Rows are points. A path goes straight from each point to the next, and from the last back to the first. The post is the endless flat space through its rows: a point in 2 columns, a line in 3, a plane in 4, and so on, so that a path can go around it. How many times does the path go around the post? Going back the other way cancels.

Post:
[[0.015, 0.036, 0.024],
[-0.055, -0.003, -0.036]]
Path:
[[-0.002, 0.048, -0.064],
[0.099, 0.051, 0.029],
[-0.010, -0.019, -0.007],
[-0.006, 0.017, -0.030],
[-0.007, 0.037, -0.018],
[-0.056, 0.028, 0.017],
[-0.084, -0.026, -0.025],
[-0.032, -0.042, -0.038],
[0.014, 0.013, -0.024],
[-0.009, 0.057, -0.029],
[-0.089, 0.032, -0.005],
[-0.030, 0.012, 0.013],
[0.008, -0.009, 0.050],
[0.018, -0.022, -0.028],
[-0.017, 0.010, 0.021],
[-0.074, 0.006, -0.009],
[-0.030, 0.056, -0.029],
[0.024, 0.037, -0.053],
[0.019, -0.004, -0.023],
[0.020, -0.004, 0.087],
[-0.072, 0.006, 0.015],
[-0.064, 0.026, -0.023]]
Times around: 0

Post:
[[-0.037, 0.016, 0.027, -0.066, -0.085, 0.040, 0.059, 0.039, 0.031],
[0.008, 0.021, 0.032, 0.076, -0.025, 0.021, 0.009, -0.041, -0.009],
[-0.042, -0.012, 0.068, 0.040, -0.028, -0.008, -0.051, -0.011, -0.044],
[0.035, 0.010, 0.020, 0.029, -0.007, -0.005, -0.024, -0.083, 0.034],
[-0.001, -0.008, -0.010, -0.016, 0.003, 0.001, 0.054, -0.073, -0.016],
[0.011, 0.010, 0.008, -0.037, -0.027, -0.014, 0.009, 0.100, 0.024],
[0.079, 0.010, -0.007, 0.023, -0.085, -0.103, -0.013, -0.008, 0.023],
[-0.058, 0.003, -0.053, 0.006, 0.036, -0.004, -0.061, 0.026, -0.049]]
Path:
[[0.023, -0.003, 0.098, -0.007, -0.044, -0.036, 0.017, -0.015, 0.043],
[-0.019, 0.025, -0.028, 0.012, -0.082, 0.017, 0.008, -0.045, 0.056],
[-0.025, -0.001, -0.021, -0.005, -0.061, 0.021, -0.010, 0.064, 0.007],
[0.062, 0.007, -0.016, 0.055, 0.022, -0.019, -0.026, -0.031, -0.016],
[0.048, 0.027, 0.009, 0.000, -0.031, -0.075, -0.035, 0.050, -0.038],
[0.056, 0.005, -0.023, 0.029, 0.042, -0.114, -0.007, -0.030, 0.020],
[-0.018, 0.005, 0.032, -0.005, 0.041, -0.071, 0.005, -0.008, -0.014],
[0.020, 0.008, -0.010, -0.049, 0.015, -0.026, 0.013, -0.015, -0.022],
[0.041, 0.009, 0.031, 0.015, -0.093, -0.006, -0.035, 0.015, -0.008],
[-0.059, -0.041, 0.011, 0.010, -0.079, -0.024, -0.060, 0.004, 0.012],
[0.010, 0.008, -0.027, -0.012, -0.042, -0.028, -0.028, 0.011, 0.069],
[0.005, -0.034, 0.043, 0.039, -0.017, -0.014, -0.006, 0.017, -0.038],
[0.035, 0.031, -0.027, 0.002, -0.028, 0.026, -0.014, -0.002, -0.028],
[0.012, 0.048, 0.040, -0.004, -0.006, -0.004, 0.026, 0.011, -0.029],
[0.041, 0.048, 0.018, 0.049, -0.035, 0.032, -0.026, -0.055, -0.036],
[0.029, -0.024, 0.007, 0.045, -0.071, 0.000, -0.051, -0.043, -0.004],
[-0.028, -0.012, -0.070, 0.006, -0.035, -0.044, 0.084, -0.023, -0.022]]
Times around: 0
